Each point is reached from the start by the listed moves, each made once or not at all, plus a little noise. Is the number of moves made odd or even? Then give how often each move was made.

Moves:
(1): 0.073,0.012,0.009,0.008,0.001,-0.006
(2): -0.002,0.084,0.011,0.008,-0.003,0.012
(3): -0.009,-0.012,0.051,0.001,-0.001,-0.010
Start: -0.046,0.003,-0.013,0.001,-0.040,-0.024
Points:
-0.051,-0.008,0.036,0.003,-0.042,-0.034 => odd (0, 0, 1)
0.024,0.003,0.043,0.013,-0.036,-0.038 => even (1, 0, 1)
-0.043,0.087,-0.001,0.009,-0.038,-0.011 => odd (0, 1, 0)

Moves:
(1): 0.069,-0.002,-0.001,0.001,-0.014,-0.001,0.013,0.008,0.006
(2): 0.007,0.058,0.006,-0.001,0.000,0.003,-0.001,0.008,-0.009
(3): -0.001,-0.001,0.068,0.005,0.008,0.001,-0.009,0.005,-0.007
(4): -0.001,-0.004,0.001,0.053,-0.014,0.009,0.004,-0.004,-0.002
(5): 0.021,-0.001,-0.019,0.025,0.090,0.005,-0.001,0.003,-0.012
(6): -0.002,-0.007,-0.001,-0.005,0.003,0.048,-0.020,0.003,0.008
(7): -0.016,0.000,0.002,-0.001,0.005,0.016,0.051,0.011,0.000
(8): -0.008,-0.010,-0.011,0.004,-0.005,-0.008,-0.019,0.074,0.003
Start: -0.019,0.050,0.000,-0.041,-0.014,-0.013,0.015,-0.053,0.027
Points:
0.062,0.039,-0.030,-0.010,0.057,-0.016,0.011,0.030,0.025 => odd (1, 0, 0, 0, 1, 0, 0, 1)
0.062,0.106,0.059,-0.009,0.071,0.014,0.071,-0.021,0.002 => odd (1, 1, 1, 0, 1, 0, 1, 0)
-0.024,0.091,0.061,-0.038,-0.004,0.029,-0.036,0.033,0.022 => even (0, 1, 1, 0, 0, 1, 0, 1)
0.045,0.024,-0.029,0.039,0.051,0.057,0.040,0.042,0.032 => even (1, 0, 0, 1, 1, 1, 1, 1)

Moves:
(1): 0.074,-0.014,-0.022,0.020,-0.007,0.006,0.009,-0.018,0.006,-0.004,0.013,-0.009,0.007,0.005,0.014
(2): 0.015,0.075,-0.011,-0.015,-0.009,0.002,0.004,0.011,-0.006,-0.001,-0.005,-0.023,0.000,-0.005,-0.005
(3): 0.019,0.004,0.069,-0.013,-0.008,-0.007,0.018,0.008,0.015,0.005,-0.005,-0.008,-0.010,0.011,-0.004
(4): -0.010,0.013,0.007,0.056,-0.005,-0.021,-0.012,0.020,0.004,-0.005,-0.017,-0.001,-0.007,0.002,0.020
(5): 0.007,0.002,0.014,0.003,0.064,0.002,-0.001,-0.009,-0.009,-0.004,0.010,-0.012,-0.009,0.007,0.002
(6): -0.008,-0.009,0.007,0.020,-0.004,0.082,0.004,-0.002,-0.003,-0.014,0.003,0.000,-0.008,-0.007,-0.009
(7): -0.008,-0.003,-0.009,0.005,0.010,-0.009,0.073,0.009,0.000,-0.003,0.004,-0.011,0.012,-0.015,0.018
(8): 0.001,-0.008,-0.002,-0.016,0.004,0.007,-0.011,0.064,0.010,-0.004,0.014,0.006,-0.004,0.000,-0.005
(9): -0.013,0.005,0.001,-0.010,0.017,-0.003,-0.006,-0.016,0.065,-0.010,0.009,-0.005,-0.008,0.000,0.021
(10): 0.009,0.008,-0.005,0.002,0.003,0.013,0.004,0.005,0.019,0.079,-0.001,0.014,0.003,0.005,-0.009
(11): 0.000,0.007,0.007,0.008,-0.009,-0.005,0.001,-0.006,-0.002,0.009,0.043,0.001,0.001,-0.007,-0.011
(12): 0.007,0.011,0.002,0.001,0.007,0.004,0.008,0.001,0.002,-0.011,0.002,0.047,-0.008,0.008,-0.003
Start: 0.015,0.021,-0.020,-0.040,0.015,-0.029,0.000,0.022,-0.001,0.005,0.007,-0.007,0.064,0.038,0.019
Points:
0.028,0.027,-0.004,-0.050,0.091,-0.015,-0.005,0.084,0.001,-0.014,0.029,0.040,0.042,0.050,0.014 => odd (0, 0, 0, 0, 1, 0, 0, 1, 0, 0, 0, 1)
0.090,0.012,-0.020,0.001,0.076,0.063,0.021,-0.001,-0.002,-0.029,0.036,0.017,0.048,0.055,0.025 => even (1, 0, 0, 0, 1, 1, 0, 0, 0, 0, 0, 1)
0.041,0.104,0.045,-0.047,0.093,0.048,0.099,0.024,0.085,0.057,0.027,-0.050,0.045,0.036,0.035 => odd (0, 1, 1, 0, 1, 1, 1, 0, 1, 1, 0, 0)
0.125,0.096,0.036,-0.010,0.059,-0.040,0.010,0.103,0.018,-0.011,0.019,-0.057,0.043,0.062,0.044 => even (1, 1, 1, 1, 1, 0, 0, 1, 0, 0, 0, 0)
0.095,0.076,-0.042,-0.020,-0.013,0.067,0.014,0.069,0.004,-0.008,0.079,-0.030,0.059,0.029,-0.001 => odd (1, 1, 0, 0, 0, 1, 0, 1, 0, 0, 1, 0)
